Each row of a before or after table is a point. The points were changed in one or more steps. Then noise was added and the rows were shuffled. The steps act on columns, c1 being the first. Name the steps. A step turns or swaps two columns, mirrors them in a line or flattens them onto one, adds a multiple of one to another, or multiplies or shifts one. Angles are multiples of 10 degrees, from the lower column toward the higher: turns from -170 to 170, lines from 10 to 170 but not 90. Use the fewest steps. Two steps may share a column if one is a turn and the other turns, adds or multiplies; they go together, in the order done. Otherwise the lowest column goes first.
In the rows, zero is written as 128.

Before, 10 rows:
89, 79
98, 119
115, 84
92, 131
133, 134
109, 110
91, 127
186, 118
118, 146
187, 141
After, 10 rows:
133, 119
145, 130
120, 66
98, 183
142, 159
97, 77
136, 160
116, 153
92, 159
124, 158
Steps: turn c1 and c2 by -110 degrees

Before (9 x 3):
87, 154, 110
99, 102, 101
136, 168, 155
154, 107, 105
121, 112, 117
136, 135, 183
142, 106, 134
136, 176, 150
78, 81, 163
After, 9 rows:
177, 123, 157
110, 133, 115
180, 133, 152
119, 99, 133
83, 160, 102
114, 103, 107
75, 125, 161
159, 89, 184
122, 187, 109
Steps: add 0.7 times c3 to c1; turn c1 and c2 by -60 degrees

Before (13 x 4):
145, 132, 140, 158
157, 142, 103, 136
153, 181, 160, 125
93, 138, 88, 106
177, 164, 127, 147
165, 147, 122, 138
173, 141, 152, 129
82, 127, 95, 108
104, 175, 58, 74
155, 148, 159, 140
154, 136, 120, 121
108, 122, 90, 77
167, 151, 135, 138
After:
109, 154, 153, 155
116, 145, 167, 122
100, 150, 144, 173
122, 157, 134, 177
119, 175, 166, 157
99, 123, 115, 66
112, 198, 123, 168
109, 146, 155, 152
139, 132, 149, 150
130, 141, 122, 73
143, 125, 111, 78
109, 138, 147, 128
99, 187, 134, 40
Steps: turn c1 and c4 by -130 degrees; turn c3 and c4 by 130 degrees; multiply c2 by 1.3

Before (13 x 6):
118, 123, 142, 145, 111, 124
129, 141, 159, 105, 91, 178
142, 80, 127, 145, 164, 165
148, 71, 164, 152, 132, 159
147, 141, 83, 152, 150, 180
150, 134, 88, 129, 167, 162
168, 168, 143, 117, 173, 68
103, 158, 165, 165, 108, 95
129, 75, 133, 140, 196, 111
102, 138, 119, 140, 82, 95
138, 132, 102, 152, 204, 127
164, 173, 138, 155, 102, 147
149, 162, 133, 157, 163, 145
After:
142, 174, 116, 127, 89, 87
144, 142, 160, 125, 90, 123
143, 67, 96, 125, 113, 101
168, 135, 171, 121, 106, 200
139, 104, 85, 127, 81, 105
134, 107, 155, 127, 145, 69
128, 98, 84, 128, 70, 169
134, 152, 118, 127, 56, 154
101, 140, 132, 133, 183, 145
150, 165, 113, 125, 80, 109
98, 110, 173, 134, 158, 152
159, 142, 171, 124, 146, 102
116, 114, 130, 130, 146, 126
Steps: flatten c1 and c4 onto the line at 170 degrees; turn c2 and c3 by 60 degrees; turn c5 and c6 by 160 degrees

Before (11 x 8):
112, 145, 132, 130, 103, 124, 73, 163
149, 72, 89, 147, 179, 134, 163, 123
100, 161, 153, 100, 133, 128, 85, 166
88, 140, 167, 77, 96, 86, 122, 158
149, 84, 88, 167, 107, 132, 119, 113
153, 96, 183, 102, 136, 107, 118, 138
123, 85, 133, 154, 124, 156, 150, 103
77, 126, 163, 143, 110, 85, 77, 171
146, 180, 144, 138, 146, 93, 131, 146
135, 97, 109, 211, 125, 165, 132, 140
122, 93, 108, 170, 150, 137, 115, 80
After:
122, 98, 127, 176, 134, 124, 161, 123
121, 108, 118, 171, 98, 100, 151, 110
100, 150, 112, 101, 151, 150, 74, 129
89, 121, 137, 60, 177, 128, 106, 133
133, 126, 140, 220, 115, 99, 122, 131
149, 84, 103, 159, 70, 110, 158, 137
152, 89, 94, 103, 174, 123, 112, 127
75, 134, 126, 112, 166, 85, 62, 128
150, 98, 168, 169, 104, 95, 134, 121
111, 143, 148, 123, 144, 130, 63, 125
147, 180, 106, 98, 132, 107, 116, 135
Steps: turn c2 and c4 by -20 degrees; turn c4 and c6 by -40 degrees; turn c3 and c5 by 120 degrees; turn c7 and c8 by 40 degrees; multiply c8 by 0.4

Before:
166, 82, 183, 87, 125, 105, 144, 113, 117
106, 145, 141, 95, 148, 135, 142, 151, 130
112, 138, 98, 123, 132, 136, 144, 121, 107
92, 149, 107, 144, 115, 126, 147, 110, 195
95, 80, 104, 149, 137, 141, 112, 147, 107
125, 145, 126, 154, 116, 145, 131, 112, 129
115, 149, 126, 154, 138, 111, 146, 119, 105
105, 130, 112, 125, 141, 132, 97, 108, 111
113, 142, 107, 126, 119, 110, 138, 175, 126
158, 145, 131, 136, 145, 117, 150, 113, 141
After:
114, 181, 124, 155, 137, 112, 145, 127, 159
159, 170, 132, 135, 148, 119, 151, 144, 128
96, 6, 104, 148, 137, 141, 110, 104, 137
105, 170, 142, 95, 149, 136, 145, 104, 122
90, 182, 108, 145, 116, 126, 149, 163, 78
126, 170, 127, 153, 115, 146, 131, 143, 133
108, 134, 110, 124, 140, 132, 97, 144, 141
112, 152, 98, 123, 131, 136, 145, 125, 152
165, 13, 185, 87, 125, 106, 143, 139, 150
114, 163, 107, 125, 118, 109, 139, 81, 118
Steps: multiply c2 by 2.5; add -0.3 times c7 to c9; turn c8 and c9 by -160 degrees

Before (10 x 11):
133, 132, 136, 125, 139, 171, 157, 100, 171, 150, 87
111, 117, 133, 122, 127, 152, 140, 164, 114, 151, 172
103, 120, 128, 131, 140, 73, 128, 155, 135, 153, 149
72, 171, 148, 129, 85, 78, 146, 144, 98, 160, 132
122, 151, 96, 165, 140, 159, 193, 101, 167, 150, 112
154, 172, 105, 146, 90, 152, 185, 114, 204, 150, 116
140, 144, 130, 197, 101, 158, 153, 87, 169, 136, 96
110, 167, 95, 144, 86, 98, 100, 118, 83, 164, 130
141, 164, 164, 109, 152, 110, 168, 150, 113, 144, 163
103, 162, 143, 116, 148, 143, 127, 135, 144, 168, 201
After, 10 rows:
120, 74, 164, 147, 112, 111, 124, 150, 152, 118, 163
118, 102, 135, 123, 172, 170, 115, 100, 139, 109, 88
137, 119, 133, 113, 114, 150, 128, 165, 128, 100, 173
175, 98, 147, 163, 98, 78, 118, 144, 85, 79, 132
117, 84, 97, 136, 167, 159, 64, 101, 139, 106, 112
143, 132, 129, 121, 135, 74, 125, 155, 141, 96, 149
114, 135, 131, 147, 169, 158, 57, 88, 101, 124, 96
121, 145, 95, 176, 83, 98, 128, 119, 85, 88, 130
90, 75, 106, 155, 204, 152, 84, 113, 91, 116, 115
143, 111, 143, 158, 144, 143, 138, 135, 148, 82, 201
Steps: turn c1 and c10 by 160 degrees; add 0.3 times c3 to c1; turn c4 and c7 by -120 degrees; turn c2 and c4 by 110 degrees; swap c5 and c9
